Every row gives one point. A path goes straight from each point to the next, and from the last back to the first. The post is the endless flat space through its rows: a point in 2 columns, a line in 3, a plane in 4, and so on, so that a path can go around it. Count how often the path circles the post. Going back the other way cancels.

Post, one row:
[[ -1 -13]]
Path (23 x 2):
[[ 27 -53]
 [ 47  17]
 [  2   5]
 [-57  10]
 [-44  -8]
 [  2  20]
 [-56  15]
 [-28 -25]
 [ -1 -63]
 [ 50 -18]
 [ 12   6]
 [-11  20]
 [-61 -34]
 [-24 -67]
 [-17 -77]
 [-24 -33]
 [-24  -1]
 [-47 -28]
 [-29 -77]
 [  2 -35]
 [-35 -48]
 [-31 -10]
 [-11 -60]]
Times around: 2

Post (5 x 6):
[[ 20  20 -35 -14   8 -41]
 [  1 -14  27  -3  78 -36]
 [ -2   3  24 -10 -24  43]
 [-38  -4 -34  28  18  63]
 [ 28  40  17  -2  -3 -41]]
Path (28 x 6):
[[  -9  -10   71   20    7   -2]
 [ -63  -77    9  -41   44   20]
 [ -23   64    7   21   68  -24]
 [ -16   29  -26   22   67   44]
 [  32  -18  -12  -29   -7   60]
 [   0   -3  -21   37   21   13]
 [ -14  -19  -41   -4   -1  -10]
 [ -45  -11   15   23    1  -12]
 [   3  -47  -28    5   13    6]
 [  24  -49  -48  -48  -17   50]
 [ -46  -45  -94   24   39   69]
 [ -28  -33   30   10   45   17]
 [  -1    6   39  -25   23  -35]
 [ -14   35   28  -21   25  -30]
 [ -63   34  -12   82   37   31]
 [ -29  -25  -57   60  -11   57]
 [  80   30   24  -29   11 -104]
 [  -4   52    4   62   72   -7]
 [   6   52  -38  -18   49  -26]
 [ -14   28  -10  -49  -11  -12]
 [  14   36  -13    3   51 -104]
 [ -31   56   -8  -13   22   21]
 [   4   10   -8  -20   24   29]
 [   8   55  -51  -23   41  -26]
 [  -3   40   27  -10   61  -52]
 [  31   49   -4  -33  -19   -6]
 [  23   21  -31   22   45  -32]
 [  20  -74  -16  -44  -23   37]]
Times around: 1

Post, 8 rows:
[[ 46 -19 -25  18  62  35   2  28  83]
 [ -3   4  28  13  -2 -31  -8  -3 -24]
 [ -1  28  -4 -16 -26 -53 -52 -45  16]
 [ 44  15 -19  -9 -10 -28 -19  19 -46]
 [ 22   0  -9 -12  80   3 -10   4  38]
 [ 35 -34 -29  -3  33 -15 -17 -18  -7]
 [ 28  -2  54 -18 -30  -5  -5 -13 -59]
 [ 25   0 -41 -19  17 -30  17   0  33]]
Path:
[[ 29  12 -14 -27   2  28 -16 -12  13]
 [-14 -29  14  -9  24   4  17   8  -9]
 [ 10 -43 -32  46  28 -16 -13  28  45]
 [ 29  -2 -38 -60  30 -16  40  -1  -7]
 [ -6 -25 -12 -24 -26 -16  17  -2  72]
 [ 52   4   8 -36  33 -16  -1  28  44]
 [ 36 -46  41  29  46   3 -10 -19 -31]
 [ 54 -40 -81  17  16 -20  -6 -33  47]
 [ 33 -52  42  18  17 -22 -16 -48  19]
 [ 40 -54 -44 -13  40 -28  12  25 -24]
 [ 62  -7 -76 -39  -6 -27 -52 -24 -33]
 [ 14  27  26 -22 -15 -14 -20  27 -19]
 [ 20 -44 121  64  29  30  31  45  45]
 [ 70  17  26 -53 -34 -45  29 -16 -55]
 [ 13   4 -33 -11  34 -17  11 -32  23]
 [ 35  37 -48  55 -23  -4 -53  43  28]
 [ 54 -11  -5  16  -7  -2 -24 -20 -23]
 [ 73 -33 -22  17  44 -14 -15   6  31]
 [ 23 -17 -71 -47  80 -76  -1   2 -71]
 [ 20 -31 -21 -48  -3 -37   6 -41 -49]
 [ 19 -18 -26  35 -13  23 -26 -34  31]
 [ 18  21  39  17  18 -10  12 -17  23]
 [ 85 -16  13 -15 -47  -8 -16  14  11]
 [ 14  20  61 -40   4 -14 -26   5 -24]
 [ 43  20 -90 -45 -15 -18 -23   1  42]
 [-23  62  -8 -13 -32 -42  -3 -39  -1]]
Times around: 1

Post, 13 rows:
[[  0 -46  15  43  13  72  32  43  31 -33  50  48 -24  13]
 [ -6  -5  -2 -23 -58  16  22 -41  -3 -19 -20  18 -41   6]
 [ -3  34  -3 -20   6   9  -1 -19  17 -38  10 -24  44  54]
 [-22 -12  26 -18 -22  -4 -25   3  13 -52  18  15   9   6]
 [ 28  31  15 -20  24  -7  14 -26  13  10  64   6 -14  13]
 [-38  32  16  14 -49  -9  24 -20   6 -16  -3  41  18   7]
 [ 27  18   0  26   9 -11 -10 -18 -23  -4 -37  -3  16  -5]
 [  2  -7  11 -28 -29   0  14 -53  24 -12 -21  56  33 -14]
 [-23   2  33  38 -43 -25  46   8 100  30  31  -9  37 -12]
 [-52  12  12 -36 -12 -38  29 -11  28 -19   3  -3  21 -23]
 [-18 -40  38 -10  18  -8  -1  -2 -35   3   3  11 -23  36]
 [ 40   0 -49  36  55  81 -86  14 -32  87 -36 -41 -19  16]
 [-12 -31  -3   9 -33 -34  18 -38  16  32  17 -15  66 -13]]
Path, 31 rows:
[[ -51   71    0   14   10   -2   -7   49   11  -47   -1   35   -5  -17]
 [  31   14   -6   97  -65   33   77  -16  -47   82   15   69  -39   18]
 [  -3  -57   10  -31  -37   63  -36  -37    3    2   -9   47   88   23]
 [   0    0    9  -55   25   -5   40  -83   28   10  -28   15   53  -27]
 [ -43  -67   23   21  -76  -21   39  -27   65  -46  -48    5    3  -33]
 [ -25  -10    3   33   16  -50   19   58  -26  -45  -33   -4  -48  -47]
 [  72   54   -7   18   56  -18   -1   10  -55   10   31  -15  -18   41]
 [ -24   -1   46   56    9   37   53   60    8   53   39  -16  -22   25]
 [  39  -35   -5   44  -37   41  -12   13   12    6   12  -11   23   31]
 [  34   56  -32    5   74   18    5   37   20   18   48   46   18  -34]
 [   3   62   -4  -20   18   20   21   31   11    9   54  -83    8   79]
 [  37  -78   35   68  -68   32   14  -67  -54   26   19   36   27   21]
 [ -10  -69    7   84  -29   63   20   -8  -20   -9  -12   16    8   49]
 [   9  -21    2  -50   80  -20   23  -12   -9  -48   26    5  -46   14]
 [  43  -31   24   43    5   42  -34   20    5    1   56   26  -30   51]
 [ -12   44  -44  -76  -23   19  -52   -9    2   -2   22  -29  -11   -4]
 [ -22   62  -15   73  -68   46   24   17  -14   -7  -58   -3   -8  -45]
 [   8    9   18  -13  -10   -4   76  -91    6  -20  -50   41   16  -55]
 [ -58  -50   32  -66 -108  -40  -33  -97   12   51  -35   49  -19   -1]
 [  23   19   -8  -42   44  -49   20  -42   20  -19    5   49    9  -62]
 [  -8   17    3   45   11   20   67   -5   67   52   35   48   94   31]
 [ -19   10   35   -2   21   36  -30   61    7  -12   21    6    7   34]
 [ -47  -31   -8  -64   -7    5    2  -37  -65  -13   51  -44  -55  -29]
 [ -19  -39    0  -17   -5   11   62  -83   13   53   46   -3   29   24]
 [ -51   65   -3    8  -31  -40  -30  -44  -15  -19  -49   32   -4    6]
 [  32   32  -24  -41   11  -48    9  -25  -24  -19   48   11  -33    0]
 [ -10   30    5  -73    0 -100   -2  -23  -12  -22   12  -59   33  -10]
 [ -32  -24   35   20    1   -1   26   23   19  -32    5   31   60   12]
 [ -35  -61   87   -9    9  -48   56   11   38  -35   76   -2   45  -10]
 [ -40    4   48   10  -38  -37   -3  -23  -53  -38   29  -58 -105   47]
 [  20  -18  -12   -6  -12  -59  -18  -52  -10   29  -30  -14   20  -47]]
Times around: 5

Post, 17 rows:
[[ 85  17 -17  32  -2  10 -11  67   1 -21 -14 -16 -12  24  46 -73 -34  -7]
 [ 33  16  -5 -41 -25  22 -10 -42 -32   3  18  24  10  -6 -10 -60  25 -18]
 [ 36  23   5   4  -4  21 -63  -8  11  17  24   7  24   2 -28  10 -49   5]
 [ 42  21  31  40   2  -6 -11  59  16 -13  54 -28 -15  14   1 -39   4 -32]
 [ 33  -7 -12  18  -6  29 -30  42  33  24  -6 -61 -25   0 -47  -5 -33  12]
 [ 25  16 -25 -40 -43   8 -39  23  -3   8 -29 -14 -30 -35   1   1  45  46]
 [ 58 -78 -10  -1   0 -38 -38  35 -46 -29  20 -23  33  25   5 -44 -13  37]
 [-22  24  -2  -9 -15 -16  -6  39  44  40  36 -20  -3   3   6  33  47   0]
 [  8   0 -41 -35  21 -43 -41 -94 -37  10 -14 -19  -2 -26 -22   9  36 -30]
 [-30  20  -4 -23  14  -2 -21 -30  14 -23   9 -48  13  18 -30 -16  42  32]
 [ 11 -45 -23 -13 -13 -37 -49   8 -12  18  -9   6 -21  35 -41  66 -25 -39]
 [  9  13  18   8 -34  -6  13 -20   4  -5  18   7  24  -5  17 -21   7 -30]
 [  5  28 -14 -28 -17  50  20  35 -31 -21  60 -46  20 -30  12 -18  43  36]
 [-53  34 -15 -10 -53   1 -37  -9  -8  11  18  40 -39   1  11 -30  11  71]
 [-22  13 -22   8   5 -37 -30  -4  -4  10 -10  19  24 -10   8  -7  12 -66]
 [ 21 -20  45  16  37  17 -20  22  26 -21  33 -15  -3  -4  -3 -37 -37 -14]
 [ -6  21 -36   5  24   6 -21 -15  34  19  16   1 -13 -27   8  21  82 -16]]
Path (23 x 18):
[[  23  -32  -39    1   36  -46  -67   53  -40  -14   24  -12    3  -17
    32   29   31  -13]
 [  33   18   13  -15    8   -8  -38   -8   40   -9   35   34    2   48
   -15  -43  -28  -69]
 [  51   12  -33  -24   -5   36  -64   52    2   17   67   -3   61  -70
   -26  -30   67   99]
 [  32   -2   18   11   21   26   16    5   -5  -10   70   10  -58   -1
    24  -21   44   -9]
 [   8 -101  -29    3  -40   18  -21   15  -38    1   26    7   70  -40
    49  -13   39   69]
 [  26   -7  -22   -6    4  -50  -86   32   27    2  -20   -6    1   20
    33  -70    2   29]
 [ -49   37    6   22   19  -52  -38   -8   70  -14  -24  -20  -26   -4
    -4   -2   20   33]
 [  35   13   -5    9   15  -16  -28  -84   -4   21   33   32  -15   28
   -24  -43   37  -23]
 [  45  -36    0  -32    6   34  -16    0  -15   33   41   -9    1   -6
   -25   11   44  -21]
 [ -19  -30  -15   30  -19    3   15  -12   30   27   54    7  -35   23
     5  -51    3   -9]
 [ -10  -43  -19    0  -14  -36  -61  -15   14   19   10   54   26  -71
    -4   18   -5   -7]
 [  33   27  -19  -13   33   39   34  -25    5    7   30  -12    9   -8
    24  -41   39    7]
 [ -73   -5   46   55    9   62   17   61   44   14   41   14  -20   21
    11  -48  -26    2]
 [  26   12   23  -18   11  -39  -37  -21   25    9   52  -27   32    5
     4   13   13  -64]
 [  28   30  -58  -59 -106  -72  -66    9    2   16  -88  -20  -17   50
   -39  -67   11   22]
 [  23  -51   18   21   32   65  -15  -21   48    9    3   80  -61   23
   -61    5   -5  -43]
 [   3    2   17   42   34   17  -17  -37  -16  -26   10  -16    6  -16
    19  -61  -34   11]
 [  -8   -8  -29  -12  -15   20  -60  -37   -1   29   15   33   30    4
    16   -2  -25   -3]
 [  27   22    3  -21  -19    2  -59    8  -33    7   40  -42  -53  -55
   -14   14  -31  -16]
 [  10   17   10    1    2   22   -5    5   31    3  -12  -50  -36   32
   -20  -35   -2    4]
 [ -58   37    6    9   24  -36  -39  -16   30   20  -13  -36   24  -23
   -37   21   -6  -11]
 [  73  -32   33  -18   60  -14   20  -55   24  -47    2   40  -27   52
    -2   22   17 -121]
 [  20   25  -30  -20  -52   -4  -28   10  -54    8    7   11   41   -3
     8   27   45   22]]
Times around: 4
